Each point is reached from the start by the listed moves, each made 0, 1 or 2 times, or once backwards (-1), plus a little noise. Is the number of moves made odd or even? Then give how often each move was made.
In the rows, zero is written as 128.

Moves:
(1): [161 114  99 124]
(2): [121 153 136 171]
Start: [142 151 138 112]
Points:
[211  99  72  61] => odd (2, -1)
[106 168 167 116] => odd (-1, 0)
[194 175 100 190] => even (2, 2)
[161 189 124 191] => odd (1, 2)

Moves:
(1): [129 105 118 146 133 133 149 105 124]
(2): [113 121 132 128 153 110 161 128 143]
(3): [126 105 112 122 125 126 155 152 121]
(4): [104 168  94 134 110 111 154 135 135]
(5): [152 139 150 161 115 119 141 102 114]
(6): [103 127 113 137 126 128 130 156 151]
Start: [127 141 104 116 108 159  94 112 139]
Points:
[124 100 128 138 101 158  87 184 162] => even (-1, 0, 1, -1, 1, 2)
[126 140  97  99 103 158 100 162 135] => even (-1, 0, 1, 0, 0, 0)
[207 165 233 159 127 137  83  21 100] => odd (-1, 1, -1, -1, 2, -1)
[ 37 244  11 128  37 140  96 204 186] => even (-1, -1, 0, 2, 0, 2)
[ 73 192  65 177 114  90 249  74 164] => even (1, 2, 0, 2, 1, 0)

Moves:
(1): [137 134 136 132 126 122 109 135 116 115 128 129 124]
(2): [115 128 151 139 131 133 128 143 112 138 142 149 145]
(3): [130 122 119  97 118 127 135 129 138 120 114 120 127]
(4): [130 118 120 132 134 133 124 130 127 122 138 104 122]
(5): [127 131 136 128 138 144 138 134 121 126 133 124 119]
(6): [127 127 128 130 126 133 153 114 128 125 126 125 133]
(7): [118 136 121 101 118 117 136 110 126 125 133 132 127]
(8): [110 127 114 116 126 143 126 110 137 114 128 131 122]
(9): [127 138 141 143 115 113 109 142 147 130 121 131 130]
(10): [126 150 105 124 117 119 139 121 132 109 121 135 136]
(11): [128 132 137 123 150 139 128 124 123 132 139 106 136]
Start: [128 113 135 119 112 124 131 134 137 144 113 125 119]
Points:
[109 142 100 119  74  99 112 116 174 117  94 142 131] => even (0, 0, 0, 0, -1, 0, 0, 1, 1, 1, 0)
[ 83 149   7  51  96 159 185  39 134  49 135 104  66] => even (0, -1, -1, 2, 2, 0, 2, 2, -1, 2, -1)
[107 160 115 132  56  93  79 115 178  75  85 147 127] => odd (2, 0, 0, 0, -1, 1, 0, 2, 2, 1, 0)
